Each row of a before or after table is a point. The points were changed in one or more steps. Then noise was added and the rows were shuffled. The steps act on how far a point lies along the listed directions, d1 being the first. Write out the steps. A step turns or swaps two directions, mirrors them in a line or flattens them onto one, adds a multiple of one to another, or multiplies one. Angles are multiples of 10 degrees, from the lower direction toward the higher: turns from -170 to 170, lines from 10 to 170 but not 90. Use the fewest steps. Two steps may share a direction if one is a turn and the other turns, adds or multiplies; they go together, in the order done. Otherwise the lowest direction goes first.

Directions:
(1): [-3.6 -3.9]
(2): [-3.9  3.6]
Before (11 x 2)
[[-1.5  3.9]
 [-6.2 -3.3]
 [-0.2  1.8]
 [ 0.0  1.2]
 [ 1.5  1.6]
 [ 2.8  5.5]
 [-0.9 -6.5]
 [ 1.4  5.9]
 [ 2.8  3.9]
 [ 0.3  4.5]
 [-1.3 -1.9]]
After (11 x 2)
[[-2.2 -7.7]
 [-2.0 -2.3]
 [-1.3  4.4]
 [ 2.5  7.1]
 [-0.1  2.0]
 [ 3.5  5.1]
 [ 0.9  5.2]
 [-7.6 -4.8]
 [ 4.2  6.9]
 [ 2.0  2.4]
 [ 0.4  1.7]]
Steps: multiply d1 by 1.3

Directions:
(1): [-1.6 -5.2 -6.6  1.5  2.8 -0.3]
(2): [-1.2  7.4 -5.0  0.0  1.4  0.9]
Before (8 x 6)
[[ -0.1 -10.8  -1.5   1.0   2.8  -2.6]
 [ -0.2  -4.8  -3.7   0.0   3.7   1.2]
 [  0.8  10.1  -6.2  -0.6   0.3   1.1]
 [  2.4   1.2   2.1  -0.2  -1.7   3.7]
 [  1.3 -11.3   4.5   0.1  -1.3   0.9]
 [  0.0   8.9  -1.0  -1.0   0.8  -2.1]
 [ -1.9  -6.8   2.4   1.9  -1.5   1.0]
 [ -0.9   2.2   1.4   1.2   1.9  -1.3]]
After (8 x 6)
[[ -3.8  -2.2  -5.7   2.8   1.5   1.9]
 [ -2.3  -5.1 -10.1   1.3   4.5   2.1]
 [ -0.4   4.7  -4.0  -0.6   3.4   2.1]
 [ -0.5   0.0   3.0   0.8   1.8  -1.4]
 [  2.1   1.4   8.0  -1.6  -2.2  -3.4]
 [ -2.3   2.4 -10.1   1.1   5.1  -1.0]
 [  2.0  -3.1   1.0   0.7  -1.2   3.5]
 [  3.8   5.1   8.4  -2.3  -5.0   0.2]]
Steps: turn d1 and d2 by 90 degrees

Directions:
(1): [ 4.9 -0.6  2.6 -3.2  5.2  3.3  0.7  2.0 -1.1  6.7 -0.3  6.2]
(2): [-0.9 -2.0 -2.5  1.9 -4.4  1.2  1.8 -3.6 -2.9  7.9 -6.1 -2.8]
Before (9 x 12)
[[ -2.6  -0.5  -0.1   1.8  -2.3  -3.1   0.0  -1.7   1.3  -2.5  -0.3  -5.7]
 [-10.6  -0.3  -3.9   5.2  -6.6  -3.5   1.7  -3.1   4.3 -11.5   0.9 -11.9]
 [  1.9  -0.9  -1.3   0.7   1.5  -1.5  -1.5   0.3  -0.7   0.9  -0.1   1.7]
 [  1.6   0.2   4.0  -3.8   7.1   0.5  -3.6   5.6   2.5  -4.2   6.0   3.8]
 [  5.9  -1.0   2.6  -6.9   8.6   2.5  -1.7   4.3   0.8  -5.2   6.7   7.2]
 [  0.3   1.3   2.8   1.6   8.5  -1.5  -1.7   5.5   2.3  -2.6   2.9   4.1]
 [ -0.8   0.8   3.4  -2.7   6.5  -2.8  -4.1   5.3   0.2  -9.3   9.7   6.1]
 [  3.6   0.3   4.0  -0.8   5.6   2.5   0.7  -1.1  -3.0   8.2  -2.9   6.5]
 [ -2.0  -1.6  -3.3   0.9  -4.4  -1.4   1.9  -3.9   0.3  -0.4  -3.4  -6.0]]
After (9 x 12)
[[-0.1 -1.0  1.2  0.2  0.0 -0.9  0.6 -1.0  0.2  1.8 -0.9 -2.6]
 [ 3.4 -0.5  1.4 -5.3  6.3  0.6 -2.4  3.7  1.5 -9.8  7.4  4.2]
 [ 0.1 -2.2 -2.5 -0.1 -2.5  0.1  2.7 -3.1 -0.6  3.2 -3.9 -3.6]
 [ 1.3 -1.0 -1.6  1.1  0.9 -1.9 -1.7  0.2 -0.5 -0.3  0.1  1.0]
 [ 0.5  0.5  3.4 -3.0  5.9 -0.3 -3.7  5.3  3.0 -6.1  6.1  2.4]
 [-0.2  0.3  3.8 -3.3  7.2 -2.3 -4.0  5.7  0.0 -8.1  9.8  6.8]
 [-2.7 -2.3 -0.3  0.6  0.6  2.5  3.5 -0.9  1.6  1.5 -1.3 -2.5]
 [-0.9  1.2  1.9  1.9  1.3 -1.0 -0.4 -2.6 -1.3  0.0 -1.5  0.9]
 [-0.8  1.7  2.4  2.1  7.7 -2.1 -2.1  5.2  2.8 -4.2  3.2  2.9]]
Steps: flatten d1 and d2 onto the line at 100 degrees

Directions:
(1): [-0.6  0.7 -4.2 -2.3  1.4  4.4  4.6 -1.5  1.5  7.0  0.8  4.0 -2.3 -4.1
  7.3 -0.2 -7.4  2.5  2.5  5.9  3.7 -2.4  1.0 -1.3]
(2): [ 1.9 -0.5 -1.6 -1.6 -0.1  2.4  7.4  2.7 -4.0 -1.2  5.6 -8.2  3.4 -2.4
 -1.4 -6.2  3.5  2.9  4.7 -1.2  0.2 -5.8  1.7  1.5]
(3): [-0.2 -0.4  0.3 -1.3  3.4 -1.9  1.6  3.5 -2.9  5.6 -2.2  2.1 -7.9  6.0
  5.0  1.1  6.6  5.7  2.6 -4.4 -3.4 -1.0 -3.2  2.8]
(4): [ 5.1  3.6 10.3 -3.8 -2.5  0.3 -1.3 -2.2  4.7  1.3  1.8  0.6  2.7  1.7
  1.6  2.9  1.8  1.2  1.5 -1.3  7.9 -5.3 -3.6  1.3]
(5): [ 5.5  1.4 -4.4  4.1 -1.2 -3.9  1.3 -2.3 -2.2 -1.9  8.5  5.0 -0.2 -0.6
 -2.7  6.3 -3.1  5.4 -2.5 -1.9 -0.8 -1.1  0.7  6.3]
(6): [ -1.9   0.0  -2.2   2.7 -10.2  -8.0   2.8  -1.6  -2.1   5.6  -0.8   0.8
   0.3  -4.5   1.0   1.9   5.6  -5.3   3.6   1.1   1.7   0.0  -0.9  -0.9]
Before (9 x 24)
[[ -3.9  -1.1   1.0  -0.7  -5.3  -1.0  -3.7   0.2   2.4   0.9  -7.2  -2.5
   -0.6   0.1  -3.0   0.0   4.7  -6.6  -1.0   0.2  -0.1   4.7   1.6  -5.9]
 [ -3.9  -0.7  -1.6   0.1  -5.2  -1.6   0.1  -3.0   1.7   3.1  -2.4   4.4
    1.8  -4.1   0.4  -1.0   1.7  -6.1   0.6   2.9   1.5   0.1   1.0  -3.7]
 [ -3.4  -1.0  -2.7   0.3  -5.7  -1.9   1.9  -0.9  -2.2  -0.1   0.3  -4.8
    3.9  -2.5  -2.4  -2.6   5.7  -4.2   3.0  -1.1   0.3  -0.7  -0.1  -4.3]
 [ -2.9   1.0  -0.9   1.5  -3.4  -2.7   1.6  -2.6   0.9   4.1  -1.0   0.7
    0.4  -6.8   2.5  -0.6  -1.8  -0.1   2.0   3.6   2.8  -1.9   2.0  -1.9]
 [  1.8   1.3  -1.1   2.7   6.7   5.2  -2.1  -1.9   1.2  -4.3   1.2   1.0
    1.4   0.0  -4.3  -0.6  -8.1   2.9  -3.8  -0.4   0.4  -1.5   0.7   3.4]
 [  0.7   0.7  -8.8   1.4  -6.1  -0.7   7.4  -0.8  -2.5   4.4   2.2   0.3
    1.0  -5.8   0.1  -2.3  -0.3  -0.9   0.6   3.1   0.4  -2.2  -0.9   0.9]
 [  1.1  -0.1   1.0   3.9  -1.4  -4.4  -4.1  -2.8   2.2  -4.5   1.0   3.7
    3.1  -2.4  -5.9   5.3  -1.1   0.0  -4.3   2.6  -0.1   1.2   0.1   0.9]
 [  6.9   3.3   6.7  -0.5  -5.3  -1.9  -3.1  -4.3   4.9  -1.3   0.9   5.9
    4.2   2.5   0.5   5.4  -0.3   1.0  -2.2  -0.4   7.7  -4.3  -4.8   2.4]
 [-10.1  -2.1   3.5  -0.2  -7.2   1.5  -4.2  -2.6   4.4  -5.2  -9.8  -7.0
    9.7  -6.4  -3.3  -8.1  -2.0 -16.9   0.2   7.2   4.5   5.6   1.5 -11.1]]
After (9 x 24)
[[ -1.4   1.2   0.7  -1.1   4.9   4.0  -0.3  -1.1   2.2  -0.5   0.1  -0.4
    0.4  -3.3   1.6  -2.5  -6.0   4.4  -0.5   2.7   1.4  -2.3   2.9  -1.1]
 [ -7.6  -2.4   4.5  -3.2   1.0   9.4  -2.9   0.0   4.3 -10.4  -6.4 -11.8
   11.1  -3.8  -4.9 -12.8  -4.9 -10.9  -0.2   5.7   3.2   2.9   3.1  -9.6]
 [  1.6   0.9  -5.6  -0.6   5.0   6.5   0.0  -0.7   2.3  -1.0  -0.4   4.6
   -1.3   0.4  -0.1  -0.4  -8.5   3.1  -6.0   2.6  -1.3   1.4  -1.0   0.8]
 [ -1.3  -1.5   1.2  -3.5   1.1   5.7  -0.6   3.1   1.0  -3.5  -2.7  -8.7
    1.6   1.0  -4.5  -5.7   3.5  -1.3   0.1  -1.3  -1.1   0.9   3.4  -4.2]
 [ -0.9  -1.0  -0.1  -3.3   4.6   7.4   0.9  -0.1   1.9  -3.0   1.2  -0.8
    3.1  -1.0  -1.4  -6.1  -1.9   0.4  -0.5   1.2  -0.1  -2.7   2.7  -2.1]
 [  2.5  -0.5  -0.2   2.7  -1.2  -2.3   1.3  -0.6  -0.8  -5.6   5.0  -2.3
    5.5  -4.0  -6.8   0.5   1.2   2.7  -1.0   1.4   0.2  -3.1   1.3   2.1]
 [  8.4   3.1   5.9  -1.7  -4.4   0.5   1.4  -2.3   2.5  -2.6   4.6   0.2
    6.1   1.3  -0.4   1.1   1.4   3.5   0.4  -1.4   7.7  -8.1  -3.7   3.5]
 [ -2.5  -0.6   0.5  -1.5   5.1   5.0  -5.7  -1.0   2.6  -5.3  -2.2  -0.8
    1.7   3.5  -2.4  -1.2  -2.3  -0.5  -3.5  -1.4  -1.8   2.7  -0.3  -4.2]
 [ -0.8   1.2  -3.8   6.1  -6.4  -5.4   1.5  -3.9  -1.7   3.0   0.2   2.1
    1.7  -5.8  -3.1   1.8  -1.2  -4.1   0.8   1.0   2.6  -1.7  -0.3   2.6]]
Steps: turn d2 and d6 by -170 degrees
